Each row of a before or after table is a point. One or more steps were done to the points. Then noise was added and the rows were shuffled. The steps act on how far a point lies along the listed directions, d1 being the first. What was done? A step turns or swaps two directions, mirrors them in a line or flattens them onto one, adds a multiple of one to another, or multiplies one. Angles are multiples of 10 degrees, from the lower direction toward the higher: turns from -170 to 170, lines from 10 to 170 but not 90. Use the fewest steps. Two steps may share a direction if one is a turn and the other turns, adds or multiplies; they go together, in the order done. Otherwise the lowest direction goes first.

Directions:
(1): [-31  48]
(2): [-48 -31]
Before, 10 rows:
[[-49  20]
 [ 12  13]
 [ 32  58]
 [ -5 -46]
 [-50  46]
 [ 69  18]
 [ 63  27]
 [-79   2]
 [-67   1]
 [-15  15]]
After (10 x 2):
[[ 36  45]
 [-23 -34]
 [  1   0]
 [ 35  46]
 [ 11  15]
 [ -4  -8]
 [ 40  53]
 [-25 -34]
 [-25 -35]
 [  3   5]]
Steps: flatten d1 and d2 onto the line at 110 degrees

Directions:
(1): [  9  26 -64 -41]
(2): [-76  20   9 -18]
(3): [  5 -47  21 -62]
(4): [-26 -57 -43  26]
Before, 11 rows:
[[ 13  21  -7  21]
 [-12  23   8   4]
 [ 12  25 -15 -19]
 [-12  18  13 -22]
 [-16  22  15 -27]
 [-13  20  23 -11]
 [ -8 -26  22 -40]
 [  8  14  -2  20]
 [ 21 -20  30 -41]
 [ 15  -7 -16 -86]
 [-61 -41 -64  34]]
After, 11 rows:
[[  -6    9   34  -64]
 [ -18   39   42  -30]
 [ -34  -18   89  -46]
 [ -80 -120  -94   82]
 [   5   35   11    0]
 [ -41   -8   18  -55]
 [  12   19   44    6]
 [  27   14   -6   20]
 [  -4   43   24  -28]
 [  33   19    0   24]
 [ -11   32   34  -24]]
Steps: multiply d1 by -1; add 0.7 times d3 to d2; multiply d4 by 2

Directions:
(1): [-56 -83  -1   6 -26  20  34 -28]
(2): [-38  46   5 -81  -3  -8  32 -41]
(3): [ 44   1 -35  19  15  21  -7 -94]
Before, 13 rows:
[[-17  19  -2 -59  10   7  17 -31]
 [-19 -43   0  37  -7  -7  -3  21]
 [ -8  26  15 -42 -12  -8   1  41]
 [ 25  34  -4   0  21 -16 -25  -4]
 [-33 -61  26  37  -8  -9 -15  92]
 [ 10 -24 -20  10 -16  -7   6  -1]
 [-27  -6  12  -4  -9  -9  -2  59]
 [  5  15   0  -7 -27 -14 -19  47]
 [ 58 100  -9 -23  22 -33 -29  25]
 [  2  30  20  19  -4 -21 -32  59]
 [ 40  -9 -41  27   0  37   4 -95]
 [  7 -16  21  11   0  23  -3  28]
 [ 33  -2   2  30  19   4 -27  18]]
After (13 x 8):
[[-65  -4  15 -38 -15 -20  25  13]
 [ 39 -25 -20  29  19  21 -19 -24]
 [-13   8  24 -31  -1  19  14   5]
 [ 17  33 -20 -25 -18  -6 -10 -27]
 [  9  60   0 -21   7 -11 -16 -36]
 [  0  19  15 -15  14  -7  -9  28]
 [-14 -17  -8 -15 -22 -16  16  22]
 [-80  22  19 -99  -5 -14  39 -25]
 [121  71 -41  49  36  -8 -58 -25]
 [ -6 -45  14  56 -21   7  -9  93]
 [ 44  23 -22 -14   3  16 -11 -54]
 [ 39  21  -8  23  24 -12 -35   2]
 [-18  25 -11 -42   0   3  13 -40]]
Steps: add -0.7 times d1 to d2; turn d2 and d3 by 120 degrees

Directions:
(1): [ 24  33  40   0  58 -45 -59 -13  62  -3  40]
(2): [-57 -11 -48 -22 -30 -20  -5 -84  36  37  26]
(3): [-13  66  10  33 -80 -31 -31  36 -27  30  33]
(4): [ 36  -5 -33  41 -19 -37  34  28  76  36 -56]
(5): [-88  15 -25  31  50  -7  37  55  17 -15  31]
(6): [-51 -12  66  -8 -27  65 -31  18  53  21 -35]
Before, 11 rows:
[[ 44   5  19 -15  -9   8 -14 -20 -28 -23 -16]
 [-10   8  27  25  33 -17  11  73  15 -21  12]
 [ 20  25 -16  39 -13 -40  -6  27 -22   0   5]
 [-19 -18   5   9  40  17  40  28  63 -11 -25]
 [-20 -10   7 -18  16  39   2   7 -37 -25  14]
 [ 70  26 -34   9 -22 -11   6  44 -56 -14 -18]
 [ 54 -29 -22  14  41   0  22  15  18 -10 -36]
 [-42  -2  -4 -19  53   8  30   6   6 -37  26]
 [ 29  11 -52  14 -16 -40 -29 -32  87  22 -30]
 [-75  26  25  27  59 -12  -5  99  43 -41  40]
 [-41  16  -1 -15 -13  16  -4  32 -26  -8   4]]
After:
[[  15   17  -31   36    0  -39    3   24  -22   -3    1]
 [ -57    8    0  -19   14    5   15  -12   14  -12   33]
 [ -54   -8   -8   18   26  -13   26   45   18  -14   17]
 [  50   37  -35   24   11  -23    5   71  -38  -22    2]
 [ -35    9  -13  -27   14    1   -8   -1   -6   -9    7]
 [ -45  -14   -3    7    4   21   33   20   66    6  -18]
 [ -23    1   17  -11   17   21  -16    0  -13  -19   28]
 [  34   20   30    2    3    9  -11   11  -29  -30   -9]
 [  46   -9  -47    8  -42  -10  -11  -24   40   20  -60]
 [-120  -10  -35    2   36   -7   23   32   41  -22   47]
 [  19   -2   -7   30   12    7   15   42   15   11  -24]]
Steps: flatten d1 and d4 onto the line at 100 degrees; turn d2 and d5 by -40 degrees; flatten d3 and d6 onto the line at 120 degrees

Directions:
(1): [-33  70 -18 -30  87  13 -35 -36   7  -3 -38  47 -34  19]
(2): [ 14 -44  14 -73 -21   7 -41 -14  50  19  42   3 -28  86]
(3): [-74  11  12  20 -32  70  -3  70  54 -31  17  32 -23 -12]
(4): [ 64  38 -46 -30 -18  35 -81  22 -19 -21  42  -9   2 -55]
Before, 13 rows:
[[-72  47  10  43  33  44  14  38  39 -43 -31  57 -29  11]
 [-63   0  19  85  11  11  76  30 -18 -16 -46  -2  32 -35]
 [  8  64 -35 -28  36  -7 -26 -38 -26 -16 -27 -17   8 -10]
 [-34 -35  46  46  -3 -25  52 -28 -17  13 -46   1  10 -35]
 [-60   9   7  -3  -9  49   2   5  65 -23   8  29 -29  20]
 [-35  38 -25  98  10 -10  77  25 -63 -14 -41  15  31 -77]
 [ 29  23 -12 -34  65 -39 -40 -99 -11   7 -28  25 -20  15]
 [-36  13   3  86  -5 -53  82   8 -59 -14 -25 -14  31 -75]
 [-47   9   5 -16 -40  66   0  48  63 -15  24  20 -11  -5]
 [ 30  41 -18 -76  37  -3 -53 -60  -5  -3  10   5 -22  45]
 [-67  45 -19 -21  40  67 -59  20  71 -45  12  27 -66 -38]
 [-20  15  -6 -66  61  -7 -33 -63  28  30 -15  10 -46  96]
 [ -6  50 -30 -47  33  11 -66 -28   9 -21  14  23  -9   3]]
After (13 x 14):
[[ -37   95  -35   46   43   44  -38   -1   -9  -57  -35   53  -14 -106]
 [ -73   94  -28   47   29   28   18   17  -20  -47  -57    7   12  -66]
 [ -16   88  -48    3   63   28  -38  -16  -25  -12  -31    8  -17  -35]
 [  22   16  -22   29  -26  -36    9    7  -54  -14   24  -20   19  -66]
 [   9    4   -2    7   39  -43   36  -76  -11    9  -39   -2    6   15]
 [ -76   34    5   68  116  -54   76  -62  -10   -9  -95    3  -15  -46]
 [   9   37  -42   74   16  -22   50    7  -81   -6  -28    2   37  -76]
 [  -3  -36   24  -21   11  -43   63  -54   15   37  -25  -12   14   55]
 [  15   58  -10   70   93  -63   57  -52  -71  -10  -89   11   25  -31]
 [ -85   65  -14   41   49    4   26   -7   -4  -37  -43   37    7  -38]
 [  54  -13    5  -11  -18   -9  -38  -33  -37    5    1  -13   10  -61]
 [ -57   82  -12   11   32   48   -4    6    4  -46  -23   34  -14  -31]
 [  47    1  -17   26   24  -31   15  -29  -68    7  -23  -37   51  -37]]
Steps: add -1.5 times d1 to d2; turn d3 and d4 by -130 degrees
